Each row of a before or after table is a point. The points were changed in one or more steps. Then noise was added and the rows were shuffled. The steps act on how far a point lies along the listed directions, d1 being the first. Write out the steps. A step turns or swaps two directions, mirrors them in a line or flattens them onto one, adds a multiple of one to another, or multiplies one. Angles are multiples of 10 degrees, from the lower direction toward the higher: turns from -170 to 170, lines from 10 to 170 but not 90. Use the fewest steps. Two steps may share a direction if one is a turn and the other turns, adds or multiplies; they go together, in the order done. Otherwise the lowest direction goes first.

Directions:
(1): 40,47
(2): 47,-40
Before, 10 rows:
-38,61
5,-26
-39,-48
9,-10
-10,80
38,14
-30,-61
28,-7
-33,-63
-77,-21
After:
27,-80
-10,23
72,36
21,72
-9,8
-20,1
49,-55
28,52
-36,-24
20,69
Steps: turn d1 and d2 by 170 degrees

Directions:
(1): -13,-7,-74
(2): 62,-44,-7
(3): -42,-62,13
Before:
-19,-82,-20
57,17,17
32,14,31
43,-17,5
-23,-11,-72
-16,-26,-15
1,3,41
8,-36,35
-13,6,-32
4,4,18
-36,-37,11
-41,-70,-32
65,7,35
28,19,-11
After (14 x 3):
-58,-141,16
41,34,34
-14,12,-40
90,46,63
50,44,-12
-80,-125,-15
-63,-83,10
-32,-20,-80
7,5,17
89,52,34
-26,-44,-6
-5,-63,63
53,-7,29
-4,1,43
Steps: add -0.7 times d2 to d1; multiply d3 by 2

Directions:
(1): -54,-41,-27,-43,-64,-18
(2): -41,-13,-7,92,-22,24
Before (11 x 6):
-95,-62,-37,19,-90,26
-40,-59,-11,-33,-83,-24
-19,-25,-25,-62,-31,-14
54,35,19,31,52,35
37,28,20,53,33,24
-46,-45,-17,27,-78,4
-23,-16,-6,84,41,23
-4,-12,-23,-123,-18,-41
20,7,18,23,52,-11
39,23,26,80,56,-6
-20,-47,-13,-4,-27,13
After (11 x 6):
1,0,12,52,37,-4
-33,-46,-19,-37,-79,-15
-69,-60,-36,-79,-87,-1
-56,-41,-23,68,3,15
6,9,11,77,6,29
22,21,10,77,28,45
48,25,0,-107,40,-31
-3,-3,10,109,17,0
-8,-43,-9,-33,-20,4
17,-6,-10,-78,1,-17
-1,-40,1,-86,-56,-37
Steps: turn d1 and d2 by -40 degrees

Directions:
(1): -43,-18,-79,49,-32,-12,-28,52
(2): -25,-86,6,-46,-63,16,28,-17
(3): 91,12,-42,-51,-35,2,-12,36
(4): 27,-53,46,14,7,-80,-53,18
Before, 14 rows:
82,76,2,7,19,-33,-28,12
-56,-51,67,16,-1,-45,14,-8
77,40,2,22,39,-23,-36,-11
-24,36,65,49,74,-43,-30,-17
1,55,30,51,65,-46,-37,6
12,5,27,52,25,-44,-42,-10
2,-16,38,11,39,-42,-13,-4
26,36,40,35,57,-51,-39,-34
-23,104,0,17,74,53,17,-35
-53,5,28,13,25,-4,13,-15
14,47,6,36,8,-39,-46,42
-5,-45,49,1,-14,-16,14,-10
-18,-6,1,48,34,-61,-26,14
-45,-99,41,8,-26,-24,23,-20
After, 14 rows:
22,-12,42,58,29,-69,-60,-3
11,22,52,51,62,-82,-58,14
-5,-88,65,-8,-31,-36,6,-11
54,35,-17,0,14,19,0,-26
-34,-114,112,24,-4,-119,-34,8
-8,-50,112,44,54,-113,-71,-8
5,-58,56,4,24,-63,-23,0
-20,30,27,0,45,19,2,-33
-35,-49,65,18,24,-64,-25,-1
53,88,-32,-20,-10,34,21,-9
-25,-137,74,19,-19,-83,-18,-6
5,5,20,74,63,-104,-61,29
21,84,-2,50,28,-33,-49,44
23,-25,59,19,27,-72,-44,-35
Steps: add -1.5 times d1 to d2; add -1.5 times d3 to d4

Directions:
(1): -15,64,-9,-56,80,30,-37,2,6,-24,-66
(2): -24,48,-49,-5,-2,-41,59,-23,21,-89,43
(3): 13,35,78,29,69,-17,20,48,35,15,59
(4): 17,83,-17,-42,-35,5,30,20,-67,63,30
(5): 110,-4,-51,29,46,-37,-30,-11,-31,-9,9
Before, 9 rows:
83,23,-64,-29,0,-15,-45,-46,-37,37,-40
5,71,24,-54,11,47,-13,15,-32,33,-13
64,85,-128,-52,42,-58,38,-43,-61,-91,35
4,7,-46,-12,18,-2,-58,-6,-47,-8,-52
-28,-94,57,65,83,-7,-17,-9,98,-83,-26
22,13,-53,28,-1,-58,-6,-32,18,-48,-12
-21,51,-50,-82,-27,5,4,-34,-23,-3,2
8,35,-66,-9,-3,-47,45,-21,18,-73,37
-7,45,12,-26,-30,-4,17,21,-35,33,21
After, 9 rows:
-19,3,79,43,100,-66,63,22,84,-92,101
26,51,15,-13,-70,9,52,44,-94,128,48
-28,-32,14,-7,25,2,-30,-11,28,-32,-42
-39,43,54,-7,32,-23,39,29,62,-23,55
58,1,-51,35,37,-66,1,-51,44,-55,25
-52,-31,5,-9,-3,-17,16,-44,69,-67,24
9,-20,-38,50,-16,-56,6,-11,-10,-55,31
-3,63,11,24,13,-53,32,19,24,-1,40
14,-87,15,33,-17,3,-34,-28,34,-32,-12
Steps: turn d1 and d4 by -160 degrees; turn d2 and d5 by -40 degrees; turn d2 and d3 by 70 degrees

Directions:
(1): -2,-68,32,-3,-38,18,60,52,-24,13,-85,38
(2): 48,38,38,77,10,79,-18,-28,-50,42,-11,12
(3): -34,33,-85,36,6,24,16,-43,54,-11,-80,15
(4): -34,40,73,-4,74,-18,49,-20,21,-29,4,71
Before (13 x 12):
58,41,-10,51,27,54,-36,-50,16,20,29,-37
-5,29,17,13,18,-30,0,-14,-6,-11,28,13
59,-27,-64,46,-40,31,5,-4,-10,10,-67,-5
-3,14,38,4,39,-44,-51,-8,20,5,114,-3
19,-19,-8,-30,-10,-15,-18,-21,27,-17,8,-29
32,26,-111,-38,-16,-39,-153,-26,3,19,185,-180
-14,27,19,-32,78,-16,-38,-49,6,-10,105,-1
27,-62,53,-29,-20,12,26,23,-44,-20,-14,2
-15,-57,-36,-8,-85,-17,12,30,-17,7,-42,-2
-28,27,-24,29,13,14,20,-36,31,-21,-44,19
10,-77,-9,-40,-59,12,-26,52,-30,13,70,-50
-15,-98,54,-50,-29,-1,56,73,-2,4,-11,22
-1,-31,-26,27,-3,18,28,40,-35,-2,-58,33
After (13 x 12):
32,-11,-28,-13,-5,18,-37,-27,-18,-21,35,-59
-43,6,5,-38,33,-17,-3,-6,36,-34,86,3
-2,-8,-11,15,-26,20,5,-6,-3,-4,-24,-1
-20,-59,70,19,6,-14,31,40,12,14,-22,64
28,34,64,27,60,36,36,-24,23,5,-9,36
-113,21,143,-73,142,-84,136,12,58,-66,9,114
-10,-48,-60,-32,-43,-14,-60,16,21,13,62,-78
-14,-80,56,-16,19,32,53,18,-22,14,-45,59
14,18,-72,31,11,-3,-48,-14,-21,-10,27,-23
0,-18,18,-33,11,-22,13,-13,34,-29,-6,2
44,57,-33,24,39,-24,-30,-59,28,-30,47,4
1,-15,20,17,-12,-11,19,10,-18,5,-28,20
-34,28,-53,-21,-17,-65,-42,-28,20,-31,62,-22
Steps: turn d2 and d4 by -20 degrees; turn d1 and d4 by -130 degrees; multiply d3 by 0.4

Directions:
(1): 43,-65,-59,-25,-13,19,9,-29,79,24,-32,-69,66,31,46,25,-42,-25
(2): 47,-8,-49,54,-1,-6,-40,10,0,31,-91,-16,-38,-42,-30,-79,52,-50
(3): -31,4,-31,54,82,46,-2,-17,-60,-33,16,-48,68,5,35,-74,-7,47
(4): 43,-33,8,0,-54,-77,99,52,-64,30,24,-21,47,-20,2,-41,0,5
(5): 7,11,-37,-19,37,-2,2,-3,-59,55,10,43,17,122,7,16,57,-65
(6): 79,42,-21,1,21,53,-36,89,-50,23,28,-25,-23,-37,37,56,-50,-16
Before, 14 rows:
20,51,-55,14,16,-22,8,16,-104,95,17,81,-8,159,-21,16,88,-176
-71,-24,6,-21,-42,-70,68,-96,4,-8,-23,49,39,77,-17,-29,93,9
-35,34,47,24,-3,-17,0,-28,-45,-3,-37,27,-20,15,-35,-66,68,5
4,-49,32,5,-19,34,-7,-22,50,-46,19,-52,18,-78,17,5,-45,55
-14,-2,-33,-24,46,16,-30,-22,19,2,15,59,-22,57,-2,53,46,-29
-28,-17,3,70,-2,-55,30,-19,-59,-1,-34,7,2,-51,-59,-122,62,42
7,-8,-25,24,54,54,-29,-21,-32,9,-16,14,34,37,37,-6,-15,-7
19,1,-36,-20,24,57,-22,-58,24,32,-37,28,4,82,6,19,46,-45
37,-32,-28,-27,-18,53,-23,-37,99,49,-6,-34,20,30,15,58,-22,-36
53,12,-27,5,17,42,-46,48,-31,43,-14,16,-65,-28,-39,-7,20,-30
24,24,9,-30,-12,-37,25,52,-45,32,42,44,-15,26,-7,51,-3,-34
-7,5,3,62,21,16,-71,-32,45,-8,-62,-22,-28,-47,-22,-47,12,-10
9,-21,-25,-1,-10,-21,-23,6,-2,15,-73,21,-9,-7,-26,-80,53,-46
-8,-1,-75,-44,89,60,-65,-76,0,71,-38,37,-20,152,11,29,73,-119
After, 14 rows:
35,-39,-26,-30,-34,-36,54,40,-34,26,-21,-14,65,4,16,-53,7,-31
-36,-43,43,15,-16,14,-26,-40,46,-55,0,-10,-22,-79,-18,-16,-3,58
51,0,-12,8,0,-1,22,62,-82,36,21,9,-30,-23,-30,-34,17,-4
21,-21,-85,11,75,1,-10,-48,-88,89,-47,22,-3,111,-15,-79,122,-118
16,-54,-77,-43,-12,12,26,-72,61,16,-31,-38,83,92,67,50,4,-20
52,-72,3,-52,-104,-59,76,18,45,55,11,-21,28,-20,-5,53,-38,0
-47,7,-7,70,58,51,-6,-43,-25,0,-6,-15,23,13,-4,-90,50,28
9,44,-10,-12,56,30,-21,33,-57,10,53,28,5,35,24,58,-18,-9
75,-17,2,-40,-56,-11,22,22,24,62,-35,-39,11,23,14,41,-17,-43
37,-29,8,47,-42,-54,2,10,16,23,-51,-44,1,-58,-23,-64,11,-21
25,55,-67,11,31,-9,29,32,-134,89,56,47,48,168,25,23,57,-155
25,-16,-78,9,56,22,-39,-7,-8,19,-20,25,-8,26,4,-9,53,-60
-15,-11,22,15,-3,-25,-10,-29,-17,22,-29,83,-26,26,-36,-17,42,-18
15,-2,-54,18,28,25,9,-38,-20,34,-43,19,14,66,-5,-58,86,-35
Steps: turn d1 and d3 by 140 degrees; turn d1 and d6 by 70 degrees; turn d2 and d4 by 70 degrees

Directions:
(1): -22,21,18,34,-65,-10,33,-34,54,-45,11,26,-7,23,99,59,-38,-40,-62,55
(2): -3,82,-14,-15,32,-46,64,-26,65,22,-41,36,29,2,37,-4,84,-1,23,-76
(3): -29,58,26,16,12,-15,-17,7,-64,-12,-34,60,-28,93,5,-19,-92,-23,50,-49
(4): -30,60,23,-41,54,-41,-57,63,31,37,19,-81,-63,38,39,-19,18,-14,-26,46
Before:
-6,11,-10,-12,22,-10,-15,-13,-26,18,-29,46,26,13,-50,-36,30,23,57,-75
-8,40,25,2,13,-35,-23,14,-33,4,-23,-35,-32,24,13,-30,-25,27,21,-8
-41,17,20,29,-81,-1,-4,-11,36,-27,35,-6,-40,32,119,91,-78,-96,-76,141
44,-34,-23,10,16,34,24,-24,-18,22,-29,53,32,-68,-52,-18,3,22,67,-44
-34,80,25,-9,-11,-14,25,-14,6,-2,-39,62,4,66,45,7,-51,-34,28,-57
-27,55,-1,30,16,-34,54,-26,-6,21,-27,45,20,17,-14,-29,14,25,59,-73
-3,45,16,29,-73,-13,14,-44,71,-23,-10,21,9,13,76,70,2,-16,-56,54
-11,2,7,-32,28,8,-10,24,-57,29,-23,23,20,28,-56,-25,-20,22,79,-70
-8,57,-12,-26,54,-61,3,48,58,52,-31,-10,-9,-2,25,-19,78,-13,19,-13
After (9 x 20):
13,63,-5,-41,64,-21,-59,33,-23,65,-38,-16,-5,19,-73,-35,57,34,62,-48
2,-58,-12,-64,74,32,-127,100,-98,89,49,-129,-57,-27,-120,-52,-3,3,43,76
15,11,5,42,-21,19,54,-60,5,-14,-46,104,21,-19,25,11,-46,-11,44,-33
17,-7,12,6,-20,-18,7,-22,21,-4,5,-51,3,-50,27,8,24,33,-23,30
-24,108,-20,-19,33,-85,59,6,122,41,-50,36,10,2,82,12,111,-34,4,-28
-13,60,-21,34,-2,-43,118,-66,75,17,-42,62,64,-32,28,1,101,31,34,-89
-5,-37,-3,6,-74,24,54,-47,35,-22,8,36,60,-41,35,66,8,0,-15,6
26,14,-28,-50,24,5,57,-23,76,43,-23,4,67,-77,-26,-12,116,24,23,-71
-15,19,-23,22,-46,-20,58,-69,58,-13,-32,78,50,-20,32,28,53,1,-12,-45
Steps: turn d3 and d4 by 150 degrees; turn d1 and d4 by 160 degrees; multiply d2 by 2

Directions:
(1): 18,-35,14,32,-75,80,42,8,34,-60,56,34,-81,-32,39,-30,47,46,47,-9,-32,-37,30,21
(2): -12,25,-94,14,-28,-22,-46,28,8,64,39,19,-62,-102,-24,39,-42,-33,35,-74,16,7,-5,0
(3): -87,3,-57,0,-12,18,-32,24,8,-77,-88,-51,-16,0,-9,49,85,-4,-22,-26,23,-16,56,-42
(4): -3,45,-39,26,-43,-37,-23,51,50,38,36,6,-31,85,-38,-27,23,67,-12,47,-13,-24,-51,-95
Before, 9 rows:
-14,25,-56,12,-39,-29,-33,58,30,27,40,20,-50,36,-29,-19,14,46,14,-5,-6,-13,-39,-69
-52,-9,-25,-7,-6,52,-22,4,9,-7,-16,-13,27,-43,8,30,44,-13,11,-48,16,-13,54,38
-7,-33,55,-41,31,79,20,-44,-12,-76,-56,-2,20,-23,62,28,19,-48,5,-34,34,-6,60,77
68,-17,83,7,42,10,53,-51,-20,23,57,36,4,-12,37,-13,-72,-16,18,12,-26,-2,-12,82
-10,27,-52,40,-82,19,-16,84,30,-22,38,-5,-110,-4,-4,-13,89,54,32,-10,-54,-41,-26,-74
-22,15,-58,14,-24,-17,3,31,35,-12,13,31,-63,12,-21,-3,29,23,2,19,-45,3,-5,-60
-12,-26,32,-16,23,73,4,-44,-40,-104,-74,-7,10,-44,25,19,9,-28,16,-43,-6,-1,75,65
-42,-66,90,-33,43,62,64,3,-5,-140,-110,-48,32,24,52,21,116,18,-24,17,-4,-9,77,6
-11,-18,54,-43,37,14,-4,-55,-44,-44,-36,-12,80,-38,2,-33,4,-54,-29,-9,-7,4,14,67
After:
12,-2,13,-11,24,13,-15,-13,-3,72,40,15,61,-30,0,2,-33,-16,15,-22,6,6,1,54
77,-72,185,-64,120,11,100,-64,-57,-11,-24,9,112,1,64,-20,-45,-29,-11,37,-15,45,1,99
40,-37,93,-53,58,59,34,-68,-34,-25,-24,19,49,-30,62,14,-42,-63,10,-25,34,11,28,111
-4,33,-57,11,-39,-40,-34,63,37,48,56,25,-50,51,-33,-30,4,56,14,5,-7,-14,-54,-76
53,-23,78,-31,59,38,21,-69,-61,-29,-24,19,45,-44,25,-8,-73,-47,22,-26,-14,26,26,101
-24,-28,50,-44,38,26,-3,-56,-47,-59,-54,-19,79,-54,10,-23,15,-66,-29,-23,-3,1,38,76
-30,-33,21,20,-5,73,36,-21,-5,-108,-34,-15,-48,-33,51,35,55,-4,13,-27,-10,-36,80,44
14,23,-40,12,-10,-44,9,22,28,38,45,50,-40,23,-26,-19,-17,25,4,35,-50,15,-35,-51
72,44,-5,35,-48,-32,0,64,20,86,111,35,-64,20,-17,-55,-12,48,37,24,-67,-15,-101,-53
Steps: mirror d1 and d3 in the line at 160 degrees; add 0.5 times d2 to d4

Directions:
(1): 31,52,-17,63,-18,27,54,0,49,-29,-42,42,-9,2,49,23,-4,-26,-91,-23,11,-1,66,28,24,22,-101,21,-70,-11,46,-14,3,-84,54,44,87,10,73,-64,62,-13,-41,13,-3,7,-24,39
(2): -17,44,-32,-14,75,-12,-54,-8,-66,9,-41,-5,4,-20,26,0,-1,-48,-36,21,-19,35,127,-80,-37,-15,18,-68,-18,62,-14,2,-54,54,-24,10,-15,33,-33,-79,5,-58,-58,30,39,79,53,-18
Before (9 x 48):
18,51,-27,37,12,5,20,-14,28,-26,-50,51,4,-18,64,7,1,-41,-81,19,14,0,65,21,32,4,-52,-30,-47,21,32,14,-5,-69,52,43,108,14,13,-50,61,-41,-34,-10,-1,24,-38,29
14,78,-3,45,-6,17,36,13,45,-40,-32,22,-27,-16,47,25,-9,-58,-85,-27,11,4,67,10,32,9,-79,23,-57,-11,68,-27,-39,-53,65,44,67,12,48,-66,44,-15,-62,37,3,17,-38,25
45,50,-33,70,10,33,15,-9,50,-21,-22,50,-1,-10,22,38,18,-26,-40,-31,42,-26,73,26,9,15,-94,37,-99,13,33,2,-34,-72,58,25,57,-5,52,-35,50,7,-20,12,-22,-12,-45,37
-37,6,-28,-19,52,-12,-54,-10,-47,22,1,-28,13,1,27,-8,21,-11,29,33,-14,-12,-3,-67,-5,-21,52,-54,30,41,1,12,-46,52,-67,-16,-32,41,-37,-20,-9,-51,-6,16,9,7,25,3
26,1,13,48,-58,14,39,-1,60,-42,30,28,14,-35,-4,43,-21,12,-16,-7,19,-15,-29,58,27,-4,-61,47,4,-47,18,2,18,-78,21,28,32,-34,77,-25,9,35,30,-3,-4,-22,-52,29
-75,-42,-9,-82,64,-63,-102,-10,-89,55,56,-80,24,5,-70,-31,8,51,82,59,-32,28,-25,-107,-36,-38,131,-61,99,63,-79,16,-45,140,-92,-62,-139,8,-132,36,-73,-16,34,-14,22,53,62,-45
-10,-1,-2,-63,5,-17,-47,-19,-24,-30,33,-29,-3,18,-36,-33,14,9,49,14,-38,-16,-37,7,-35,-9,71,14,17,15,-3,9,-10,26,-41,-24,-83,-3,-32,30,-41,-7,31,7,-17,-19,27,4
42,54,-64,90,-12,56,60,-3,88,-28,-48,27,-6,-4,46,31,7,-38,-113,-42,34,-6,75,55,44,17,-126,65,-70,-34,75,-35,19,-129,80,50,104,14,104,-69,66,11,-15,-11,-6,-34,-48,65
-3,35,-10,-32,34,9,-25,6,-41,11,-43,6,-23,-28,30,-21,10,-67,-55,4,12,34,92,-44,-22,-23,6,-65,-16,58,-30,-12,-50,36,-13,22,1,51,-40,-94,8,-49,-40,25,16,66,46,-20
After (9 x 48):
-3,6,-16,50,-28,23,42,-6,56,-16,-2,7,6,18,46,18,19,14,-25,-5,9,-39,-57,26,52,7,-49,15,-17,-21,54,-2,-1,-67,-4,13,60,21,50,-5,35,-5,0,-3,-32,-55,-38,53
10,45,-51,6,93,3,-77,-18,-50,3,-23,19,26,-24,4,21,26,-41,14,18,16,8,120,-69,-46,-18,13,-37,-57,88,-16,19,-83,49,-4,-6,-26,17,-36,-49,8,-35,-35,22,10,51,18,-10
10,6,8,-15,-42,11,9,-9,37,-55,33,-4,-14,32,-23,-23,13,23,17,-14,-24,-39,-67,67,-4,8,9,64,-6,-29,29,-8,32,-51,-2,-9,-31,-13,25,36,-2,22,40,-7,-41,-62,-7,37
-8,52,-30,-14,66,-25,-33,-20,-38,-2,-51,22,12,-27,43,-4,3,-44,-51,37,1,19,103,-47,-4,-12,16,-86,-21,62,2,29,-40,19,2,18,57,35,-43,-55,30,-77,-50,-2,19,71,7,0
28,40,2,27,-29,37,47,11,47,-10,-45,36,-32,-18,44,-2,8,-46,-94,-24,33,9,55,33,17,2,-79,-1,-55,7,10,-22,-20,-58,37,40,77,31,35,-90,40,-22,-29,17,-8,24,-7,27
-16,-5,-7,-31,35,-20,-64,-14,-45,2,31,-24,25,-59,-27,20,-11,-7,37,38,-7,19,33,-38,-25,-38,51,-43,58,27,-46,18,-32,54,-51,-9,-67,-17,-22,-33,-47,-7,14,8,37,45,15,-30
23,-30,23,60,-105,13,104,5,132,-20,56,7,1,36,-27,6,5,97,-22,-22,22,-41,-136,109,80,31,-103,124,-5,-80,28,-6,63,-137,58,7,64,-41,72,72,38,67,75,-44,-59,-92,-81,63
-29,38,-89,-18,130,0,-100,-13,-85,27,-41,-48,11,-28,15,-1,20,-71,-28,31,-8,48,174,-113,-49,-34,53,-69,9,81,-13,-15,-57,83,-33,0,-51,57,-50,-94,-16,-60,-35,8,58,70,69,-22
-29,71,-22,-15,65,-16,-46,7,-38,-20,-29,-11,-21,-33,31,7,-6,-72,-38,11,-13,37,110,-66,-14,-17,1,-43,-22,48,27,-16,-86,44,2,13,-9,31,-31,-77,2,-52,-72,50,33,77,20,-18
Steps: swap d1 and d2
